Rows are points. The points of each table are mixes of a few directions, plus a little noise. How many directions does each table use, and how many do they share? Where both have some left over, give the other angles between the two spaces (their principal angles), to ten degrees, smallest first.
In the rows, 128 means zero.

First, 5 rows:
[[138 149 110]
 [142 157 102]
 [105  81 169]
 [ 95  60 187]
 [159 193  71]]
Second, 4 rows:
[[150 173  89]
 [132 138 119]
 [142 156 103]
 [ 87  45 201]]
Directions: first 1, second 1, shared 1

First, 9 rows:
[[119  96 110 116 176 131]
 [182 249 121 167  75 121]
 [134  80 148 148 159 130]
 [ 96  89  88 136 106 114]
 [164 202  97 114 183 135]
 [152 141 146 141 147 133]
 [ 87  80 134 134  55 116]
 [101 103 126  89 143 135]
 [119 113 179 108 107 137]]
Second:
[[190 148  58 166 145 195]
 [112 131 101 132 128 111]
 [176 143  74 167 137 206]
 [103 119 161 107 122  89]
 [172 121 189 113 133 154]
 [123 120 169 107 126 102]
 [105 123 142 104 128  65]
 [ 42 119 130 128 103 102]]
Directions: first 4, second 3, shared 1; angles 40, 80

First (7 x 9):
[[125 118 138 111 130 121 107 111 116]
 [115  88 165  63 135 104  47  66  83]
 [121 111 145  99 131 116  91  99 107]
 [144 173  85 203 120 156 222 201 182]
 [124 117 137 112 129 122 107 113 117]
 [142 170  88 196 120 154 214 195 177]
 [125 117 138 111 130 121 107 113 116]]
Second:
[[130 126 128 128 131 129 128 128 126]
 [159  96 119 115 177 139 112 122 118]
 [118 139 131 132 112 125 133 130 131]
 [ 92 166 138 143  69 113 147 135 140]
 [ 56 204 149 157  13 100 167 141 152]
 [175  79 116 109 202 146 103 119 113]
 [203  48 108  98 249 157  88 113 103]
 [ 93 165 138 143  72 115 147 134 139]]
Directions: first 1, second 1, shared 0; angles 70

First:
[[120 133 137 106 113 100 130 144 149 112 102 139 132 146]
 [142 153 156  97 131  85 112 135 142 144 122 126 139 129]
 [103 139 163 145 138 104 151 154 109 157 117 150 136 155]
 [127 104 139 138  87 182 159 135 129  11 174 182 182 146]
 [ 71  97  88 177 134 143 162 144 109 165  73 125  76 153]
 [123 150 173 129 139  97 137 146 115 153 132 146 148 144]
 [170 126 122 102 111 157 105 102 146  67 174 125 156 100]
 [168 121  47 130 169 156  68  63 125 214 130  32  55  51]]
Second, 11 rows:
[[128 117 100 149 140 164 146 137 128 151 119 124 136 124]
 [128 102  57 180 158 214 170 150 127 182 108 119 144 119]
 [128 113  84 160 146 180 154 142 127 161 114 122 138 124]
 [128 129 127 128 128 127 129 127 128 128 129 128 127 127]
 [128  91  28 200 168 249 187 158 126 206  97 116 152 117]
 [128 161 220  61  90  17  74 100 131  58 155 138 106 138]
 [127 131 136 123 125 119 123 125 129 123 130 130 126 128]
 [129 135 144 116 122 108 117 123 128 115 133 130 124 130]
 [128 121 106 143 137 154 141 134 127 146 122 126 134 125]
 [128 151 193  80 101  50  90 107 129  77 148 134 113 135]
 [128 159 214  66  92  25  77 102 131  63 154 138 108 139]]
Directions: first 4, second 1, shared 0; angles 40

First (9 x 20):
[[155 172 161  21 140 163 168  10 168 148 156  46 133  83  90 114 159 143
  127  51]
 [112  91  99 209 124  91  98 217 102 115 109 185 123 158 154 141  98 112
  130 192]
 [150 149 142  63 140 131 156  53 164 140 146  71 127  92 102 120 137 131
  128  92]
 [ 86 164 169 105 101 243 112 122  76 120 124 168 156 172 155 114 205 167
  122  58]
 [165 135 126  79 149  90 158  63 176 141 144  61 117  80  95 127 107 117
  132 120]
 [102 162 162  97 111 214 124 107  97 126 129 143 150 154 141 117 186 159
  123  67]
 [160  96  94 151 148  34 139 138 167 133 129  99 105  96 111 140  66  95
  136 187]
 [ 90 104 117 210 109 143  87 226  76 110 105 212 134 182 168 136 130 130
  126 166]
 [132  77  84 216 135  44 107 216 127 118 111 166 109 136 141 145  66  96
  132 218]]
Second:
[[ 79 171 174 141 128 134  58 106  36 169 127 143 240 139 115  96 172 174
   40 111]
 [172 176 139 141  87 158 118 105 121 120  70  82 149 128  76 179 152  90
  167  92]
 [181  71  74  97 170  32 188 127 199 132 162  91  80 105 122 125  92 147
  181 201]
 [186 155 127 115  93 136 148  92 166 124  85  63  99 103  82 175 120  88
  174  86]
 [ 87  87 106 134 172 138 147 169 150  89 181 190  91 144 186  96 105 105
  133 178]
 [181 125 119  80 107 128 168 108 137 148 112  87 124 149 107 146 186 211
  194 109]
 [162 160 147 101  86 166 145  83 167 127  93  74  80  91 100 162 112  87
  142  46]
 [122  71  88 161 154  73 139 190 140 117 147 166  99 143 159 120  96 135
  145 204]
 [ 62 139 139 150 181 158 100 130 115  89 178 180 166 129 157  88 112  60
   80 167]
 [ 46 126 167 158 102 156  65 171  49 162 126 202 151 149 176  91 136 184
   28  86]]
Directions: first 2, second 6, shared 2
